Rows are points. Any point is a mix of the corners, with weights that add up to 1. It lies inside the corners' shape when no weight is negative. Is each point inside? If not, which corners have a negative weight?

Corners:
(1): [  3 -16]
(2): [11 42]
(3): [-80 -34]
Points:
[-16  18] -> inside
[-20 -28] -> outside (2)
[-25 -34] -> outside (2)
[24 25] -> outside (3)
[-70 -28] -> inside

Corners:
(1): [ -7  18  26  -1  43 -13  -5 -16 -17  18 -13]
(2): [-31 -15 -17  32 -29  28  -4 -15  -2  -8  66]
(3): [ 54  56 -16  72 -21 -40   1  42  38 -31 -64]
(4): [-12   9  21  11  -8   9  -4 -34 -11 -34 -49]
(5): [-18 -18  27  -6  19  22 -30 -19  22 -20  44]
(6): [-26  19  -1   2 -14  27  -6  14  40  14 -13]
(7): [-45 -25  15  -2  37 -36   8  27 -16 -40  69]
(8): [-29  15  28  66 -20  16  28  32  31 -31  -4]
(9): [ 18  26  -5  11   2   8  13  10  21 -21   6]
(10): [ 24  14  66   3 -45 -13 -47  18 -23 -28   1]
(11): [-27 -43  34 -38  10 -29 -12 -21 -21 -12  95]
(12): [ -5 -36 -23  26 -17  33   8  44  42  -5 -61]
Points:
[ -5   5  -1  30 -16   4  -6   4   9 -16  17] -> inside
[-11  -2  14   9  -2   0  -7  13  13 -13  21] -> outside (4)
[-14  -8   9  18 -11   8  -4  11  14 -22  14] -> outside (1)
[ -7   6  20  22 -20  -9  -8  20   6 -29  50] -> outside (1, 4, 12)
[-10  -7  11  19  -4   2  -2   9   7 -19   4] -> outside (6)
[ -7  -3  20  10  -4  -6 -10  18   5 -18  18] -> outside (4)

Corners:
(1): [-12   0 -25   5  -1  44 -60   6   3  23  -9  23   3 -21   5  13   8  27
  32 -61]
(2): [ -9  -9 -28 -36  -7 -37   3  -7  19 -18  24  10 -26   8 -20  -8   4  -4
  21  18]
(3): [ -9  11  32  23  51  -6  11  21  37 -14  14  -7 -16 -10 -51  28 -28  15
 -69  29]
(4): [-12   3  16  19  -4  15 -19 -15  20   9   1 -30  47 -19  -5 -12 -35  13
  12  11]
(5): [-18  77 -41  -5 -16  45  -1 -31 -73   3  40  11 -19  -9 -13 -10   7  -6
  23  10]
(6): [  1  -9  22   1   4 -19 -19  -1  16 -25  52 -18 -12 -28   1  11 -27  -2
  -4  40]
(7): [-25   2  31   9  -4 -41  16 -21  15 -33  -4  -7   0 -30 -26   5   1 -33
  -8  41]
(8): [  3  -3   5   4  18   6  19 -12 -14  -2  -8  34  16 -10  -7  10  13  -6
  17   7]
(9): [-10  20   4  15  -4  70 -13  19  29  10   4 -13  28 -35  23  -8   9  27
  18 -16]
(10): [  4  -6  38 -47  -3  -9  10 -22  24  10   0  33  16  18  -3  24   8  -4
  -8  10]
(11): [ 14  -4  -1  11 -35  -3   3  95  54  14  -4   1  22 -17  25   5   7  42
 -37 -65]
(12): [-16 -18  22  12  41 -25  23  -6  22 -33  72  12  23 -19   1   1 -23  25
 -69  54]
(13): [  0  10  -5   7  31   3  -9  41  26  18  23  -8   4 -20  21  79   8 -38
 -28  22]
(14): [-16  22  14   4 -15 -12   6 -33   0   1  -6  32   2  44  23   2  17   6
  22  -6]
(15): [-36  15  16   8 -19 -13   6 -21  26  29   3  26   1 -46 -12   9  15  23
  21  20]
(16): [-29 -11  22 -13  20 -14  -3  67  33 -21 -22  -5  15   8  22  34   6   8
   5  10]
(17): [-16 -20   3  -7  27  17  13 -22 -32  10   5  -8   0   9  23 -10 -10  -1
  -1  13]
(18): [  4  16   5  -8  11 -16 -45 -16  27   0   8  20  -2 -23   6  -7  12  10
  19  -2]
(19): [ 11  34 -54 -51   1  17   0 -12  22 -11 -20  35  -9  26  36  51  16   7
  31  -3]
(20): [  0  30 -19 -22  11  17 -21 -23  22  21 -14  23 -12 -13   2  20 -50 -46
  28 -80]
(21): [  3 -10   8   5  20 -18   9 -34 -58  18  43  14 -18   8 -12 -17   8  45
  27 -53]
Points:
[-12   8   6  -9  18  -7  -1 -18  -5  -1  13  19  -7  -2   1  18  -2  -5
   3   6] -> outside (2, 4, 9, 11)
[-7  4  5 -5 10 -5 -3  2 19  2  2 12  3 -4  4 16 -1  4  2 -9] -> outside (5, 6)
[ -7   8   6   2   5   7  -5  -4   5   2  12   5   4 -14   2   1   3  12
   9  -7] -> inside
[-10   6   6   1  17 -17  12  -7   6 -14  16   8  -5  -4 -10   4 -13   3
 -11  16] -> outside (1, 9, 10, 13)
